Every row gives one point. Each copy is the shape, with its points in the same order, turned, moved and blurred by noise. Is it also mirrored, or only turned?

Shape, 6 rows:
[[ 55 -62]
 [-28  10]
 [  0  19]
 [-26 -48]
 [-22   0]
 [-18   9]]
Copy 1:
[[ 18  95]
 [-31  -3]
 [  5  -5]
 [-42  46]
 [-26   8]
 [-23   0]]
Copy 1 is: mirrored
Copy 2:
[[-58  68]
 [ 16 -15]
 [ 24  11]
 [-41 -14]
 [  3  -7]
 [ 14  -8]]
Copy 2 is: mirrored

Shape (7 x 4):
[[ 21 -48   5  39]
 [  4 -58  14 -22]
 [-29  10   2 -49]
 [ 37 -40 -30   6]
 [ 43 -22 -40   1]
 [-88  17 -26 -12]
 [ -1   4  -5  26]]
Copy 1 (7 x 4):
[[-39 -26  13  19]
 [ -1  -3  42 -19]
 [ 51  38  -3   3]
 [-12 -51  -4   5]
 [ 10 -54 -18  -2]
 [ 63  51  22  71]
 [-12   0 -17  41]]
Copy 1 is: mirrored
Copy 2:
[[ -5 -23 -25  52]
 [  0 -50 -53   3]
 [  1  -7 -29 -64]
 [ 23   0 -54  36]
 [ 35  16 -53  28]
 [-63  31 -24 -60]
 [ -6  11  -1  12]]
Copy 2 is: only turned
Copy 3 (7 x 4):
[[  2 -23  65  -8]
 [-15 -64  34  14]
 [-24 -22 -36  30]
 [ -9 -33  40 -44]
 [ -8 -22  17 -51]
 [-75  28 -17  52]
 [ -3  10  25   7]]
Copy 3 is: mirrored
Copy 4:
[[ 49 -15  63  25]
 [ 16 -57  45  -9]
 [-25 -20 -13 -34]
 [ 62 -36  19  17]
 [ 65 -35   0  14]
 [-63  11 -22  19]
 [ 21  16  22   9]]
Copy 4 is: only turned

Shape, 10 rows:
[[-95  17   1 -14 -12  11]
 [ 19  -7 -30  12   2 -27]
 [ 14  10  14  72  -1   2]
 [-63 -44  19 -47   2  -7]
 [-27 -36 -16 -48 -10  17]
 [  7  15  21 -46  17 -14]
 [  9   9  12 -31 -36 -23]
 [ 15  -5 -25  56 -60  -4]
 [ 14  10  17 -46  14  14]
 [ -1 -35 -36  20 -76  -9]]
Copy 1, 10 rows:
[[-84  37 -15 -32 -44   2]
 [ 20   0 -51  14 -17   5]
 [ 43   2  17   0 -47 -17]
 [-88  15 -44  14 -10 -44]
 [-70  -3 -39  31   8  -1]
 [-15  24 -39 -12  37 -29]
 [ -9  51 -33  27  14  -8]
 [ 27  22  -1  49 -56  29]
 [-22   9 -20  -4  45 -21]
 [ -8  26 -27  76 -47  32]]
Copy 1 is: mirrored
Copy 2, 10 rows:
[[-33 -16  -9 -49  11  93]
 [-13 -28  -5   4 -34 -22]
 [ 22   8  11  57 -22  11]
 [-18 -20  38 -83  15  35]
 [  4 -14   1 -72  -9   5]
 [-41  23   2 -31  26 -16]
 [-40  19  12 -29 -29  -6]
 [ 13   7  -7  21 -94  24]
 [-17  22  -4 -36  23 -25]
 [  9 -13   7 -32 -92  23]]
Copy 2 is: only turned
